Each row is a point. To make a cloud, some directions were put in groups of two or more. Within a group, all points are equally far from the middle, so they leave a hole (a ring in 2 directions, a hollow ball in 3). The other directions are filled evenly. Then the cloud was stretched, turned, moved and blurred a little. Count the holes, and give their numbers of directions, smallest first.
In the rows, 128 means zero.

Cloud, 14 rows:
[[197 125]
 [ 73 131]
 [ 78  52]
 [111 103]
 [194 147]
 [107  87]
 [ 71  49]
 [124 139]
 [191  78]
 [137  56]
 [166 116]
 [127  59]
 [121 132]
 [126 140]]
Holes: 0

Cloud (22 x 3):
[[180 221 100]
 [189 181 166]
 [ 75 119 116]
 [190 194 132]
 [157  85  93]
 [ 81  39 148]
 [118 192  64]
 [178 122 145]
 [ 93 125 152]
 [ 94  37 162]
 [160 156  86]
 [179 126 150]
 [ 74 121 109]
 [140 157 189]
 [ 71 103  80]
 [168 160  94]
 [173 118 167]
 [145  68 178]
 [114 133 173]
 [ 98 145  61]
 [152  90  84]
 [182 164 174]]
Holes: 1 (2)

Cloud (29 x 4):
[[171 209 158 127]
 [131 193 110  64]
 [153 170 145 147]
 [147 132 109  52]
 [123 106 131  92]
 [166 128  79  97]
 [109 125 172 215]
 [105 194 145  35]
 [104 158  92 197]
 [149 118  94  75]
 [158 111 179  66]
 [176 124  97  70]
 [105 139 146 204]
 [104 133 119  81]
 [134 136 159 176]
 [145 202 130 101]
 [ 58 132 119  93]
 [ 67 149 205 120]
 [109 114 160 223]
 [135 191 154 133]
 [103 163 136 169]
 [165 141 148 120]
 [208 146 156 192]
 [141 119  90 119]
 [225 169 158 129]
 [ 87 179 171  58]
 [171 125  86 104]
 [108  96 103 168]
 [140 103 110 249]]
Holes: 0

Cloud:
[[ 66  78 175 134  53 104  88 111]
 [172  38 123  67 157 179  85 152]
 [138 157  69  89 170 172 126 168]
 [185 135  86  69  68 132  68 181]
 [ 52  88 176 140  86 114  76 143]
 [108 162 188 183 174 151 151 145]
 [146 127 108 207 169 190 128 139]
 [143 122 134 182 185 199 123 109]
 [104  28 128 137  52 121 149 112]
 [198  35 127 133 115 199 103 152]
 [156 141 137 225  70  93 128 119]
 [153 166  95 137 111 184 168 174]
 [170  91  98 111  91 141  55 233]
 [123 157  80 171 122 135  75 152]
 [ 87 201 115 159 146 140 123 190]
 [104 136 161 210 141  55 148  93]
 [103 131 130 190 168 134 203  87]
 [211  48 138  79 103 161  71 134]
 [166  66 141 104 131 104  67  67]
 [ 85  88 155 191  56 134 178 171]
 [171 177 169 166 120 107  49 145]
 [130 201 121 120 141 160  54 145]
 [179 200 101 140 162 142  82 159]
 [ 65 197 116 134  91 137 115 153]
 [176  93 171 187  82  66 133  95]
 [185 130  92  87  51 150  85 183]
 [183  94 103  66  60 173  59 175]
 [ 67  74  80 132 128  94 154  97]
 [ 85  62 155 161  96 176  75  89]
 [137 157 143 152 200 178 125 103]
 [210 148 183  87  52 119 106 173]
 [137  94 159 126 158 139 172 202]
 [178 121 114  24 109 141 102 192]
 [170 104  62 148 138 127  67 183]
 [ 57  53 131 138 107 123 159 184]
 [112 152 185 175  57  70  94  79]
 [ 90  75  97 111  93  69 126  87]
 [ 26 154 123 121 131 137 121 155]
 [196  86 131 124 162 205  74 162]
 [ 85 146 140  87 122 162 130 219]
 [143 224 167 164 131 120  75 135]
 [104 102 100  87 121 203 154 186]
 [ 76 119 119  61 147 127 128  99]
 [ 88  42  93  92 135 137  72  75]
 [149  87 121  81 115 152 127  59]
 [103  94 133 231 158 175 132 109]
 [164  77 152 110 137 168 124  65]
 [180  63 137 111  77 110  85  68]
 [194  85 116 186 106  71 145 110]
 [ 86  41 121 145 140 152  59  79]
 [219 171 179 145 139 150 148 159]
 [153  89 127 128 119 194  34 176]
 [114 147 153 125  86 189  54 117]
 [ 56  91  83 145 134 119 137  66]
 [117 117 148 209 131 173  77 165]
 [ 98  45  67 114 156 104  75 107]
 [139  59 108 127 164  87  52 116]
 [ 88 133 192 118  85 158 121 197]
 [145  89 135 170 115  70 153  49]
 [133 138 168 192 120 196 184 151]
 [ 97 142 125 128 148 116 177 207]
 [188 153 126  52  80 175 121 162]
 [ 52  93 145 124  90 127 142  54]
 [163 146 118  74 118 154  47 227]
 [172 155 118  82 189 116  69 144]
 [149 226 117 106 140 143 106 127]
 [183  89 121 127  63 203 110 199]
 [151 130 180 126  27 115 113 204]
 [145 110 161 164  97 180  45 154]
 [136 203 166  98 128 146 128  89]
 [ 97 216 133 165 127 113 174 157]
 [150  83 180 128 108  99 133 202]
 [169  17  82 164 113 155 139 170]
 [119 119 164 148  15 151  99 144]
 [119  75 128 220 150 149 162  72]
 [121  39  81  99 120 133 174 139]
 [176 107 133 130 166 188  78  90]
 [ 45 192 150 110 106 128 111 125]
 [163 126 150 154  77 158  53  92]
 [130 117 173 156  78 177  57 174]
 [146 207 151 176 157  91 135 177]
 [181 124 165 148 101  95 153 221]
 [ 57  59 106 204 161 124 136 150]
 [156 120 110  77 110  94  32 184]]
Holes: 2 (4, 4)

Cloud:
[[126 127 183 152 121 127 149 127 177]
 [238 161 144 143 119 140 132  63 152]
 [197 178 105 149 113 194  92 179  67]
 [157 120  84 136 105  72 188  65 140]
 [123 162 101 207 134  93 133 149 109]
 [137 176  46 154 156 159 149  60 162]
 [131 160 138 122 169  92  83  86  79]
 [150 175 133 126 108 170 107  94  31]
 [  8 112 107 139 123 163 172 139 131]
 [ 61  80 131 119 173 168 103  88 205]
 [ 61 181  87 118 183 111  63 109 196]
 [ 69 119 167 159 208 142  87  79  91]
 [ 98  37 114 140 173 117  78  72 134]
 [ 65 110 105  62 152 161 138  87 187]
 [138 120 171 131  55  88 108 150 151]
 [123 193  84  91  74 122 109 115 104]
 [155 117  98 216 153  81 123  64 171]
 [176  49 108 115 100 144 116 132 106]
 [121 124 108 139 116 186 112 217 177]
 [106 146 139 127 114 195 113  71 195]
 [107  55 107 138 162 117  99 127 133]
 [ 61 165 191 145 169 170 156 163 143]
 [197 137 139 123  93 187  69  65 146]
 [ 55  71 180 162 219  19 147  92 132]
 [204 213  30 170 105 203  85 147 168]
 [ 83  94 157  62 173 139 174 113 153]
 [127 187 109 116 132 145  91  88 102]
 [160 134  51 181  67 114 181  88 122]
 [181 127 100 116 161 141 122 108  78]
 [156 187  85 130  63  93 131 121 140]
 [174 105  80  70 175 169 181  76 139]
 [145 137  98 171 157 173  73 149  87]
 [ 67  55 104 150 196 132 152 150 138]
 [ 49 168 102 140 109 132  97 152 185]
 [153 156  68 147 101 169 104  37 102]
 [170  58  41 104 143 113 120 142  95]
 [113 117 127 199  92 139 135 110 142]
 [185  81  57  91 115 100 105 125 198]
 [211 172  76 176  49 129 170 120 123]
 [ 63  81 169  83 155 138  74 149 192]
 [110 127 158 113 170 131 104 108 117]
 [115 128 129  71 177  93 143  70 114]
 [128 122  64 141 192  51 172  79 127]
 [ 91 173  82 131  94  82  57 164 133]
 [ 71 177 111 151 123  49 118  40  81]
 [115 115 121 230 121  90 178  76 128]
 [157 188  26 146 164 178 154 130  96]
 [160 166 144 114 147  68 129 141 189]
 [178 176 146 159  71  78  95  93 149]
 [ 47 188  93 131 103 194 120 162 172]
 [123 102 106  92  87  91 123 216  83]
 [ 65 149 158 128 118  50 166  58 172]
 [183  83  45  85 137  57 132 152 115]
 [ 68 133  97 121 169 108 132  28 207]
 [ 90 124 105  98 132 120 134  70 156]
 [101 149 153  69 151 134 208  98 113]
 [130 151  92 151  76 151 107  89 195]
 [110 147  89 118 118 162 117  50 149]
 [ 56 114  87  84 116 112  56 116 115]
 [158 193 172  95 104  98  49  52 197]
 [141 132  40 206 130 147 124 140  57]
 [200 132  76 156  80 113 101 112 126]
 [ 66 128 174 153 162  45 170  32 180]
 [199 133  85 157 100  73  62  56  88]
 [109 212  84 222 156 131 145 139 146]
 [199 244  90 114 108 191 107 207  88]
 [ 82 108  99 127 207 161 202  84 195]
 [120 129  18 166  84 101 143 184 115]
 [ 90 110  90 179 165 192  84 137  95]
 [ 74 131 147 148  86 115 146 128 161]
 [116 142  84 152 117 205 123  31  96]
 [ 69 133  82 117 148 191  97  63 193]
 [ 74  88 127 169  94 101 140 162 108]
 [174 139 134 125 179  10  84 105 106]
 [ 14 104 166 172 143  43 172  56 109]
 [198 137  31 197  85 112  92 170 132]
 [117 100 134 131 156 130 147 210  97]
 [150  63  73 144  73 146 167 151  69]
 [ 39 157 122  91 181 172 133  91 147]
 [148 123 131  91 128  69 187  52 135]
 [ 70 105  81 137  74 176 146 132 133]
 [ 57 194  98 141 127 177  93 134 155]
 [136 124  68  84 117 172  59  85 155]
 [204 213  30 165  39 164  93 124 109]
 [123  89 148 161 159 142  98 144  82]
 [ 93 175 136 108  91 202 106 156 128]
 [ 66 107 121 111 155 143 160 127  55]
 [124 211 104 142 101 100 125  22  81]]
Holes: 0
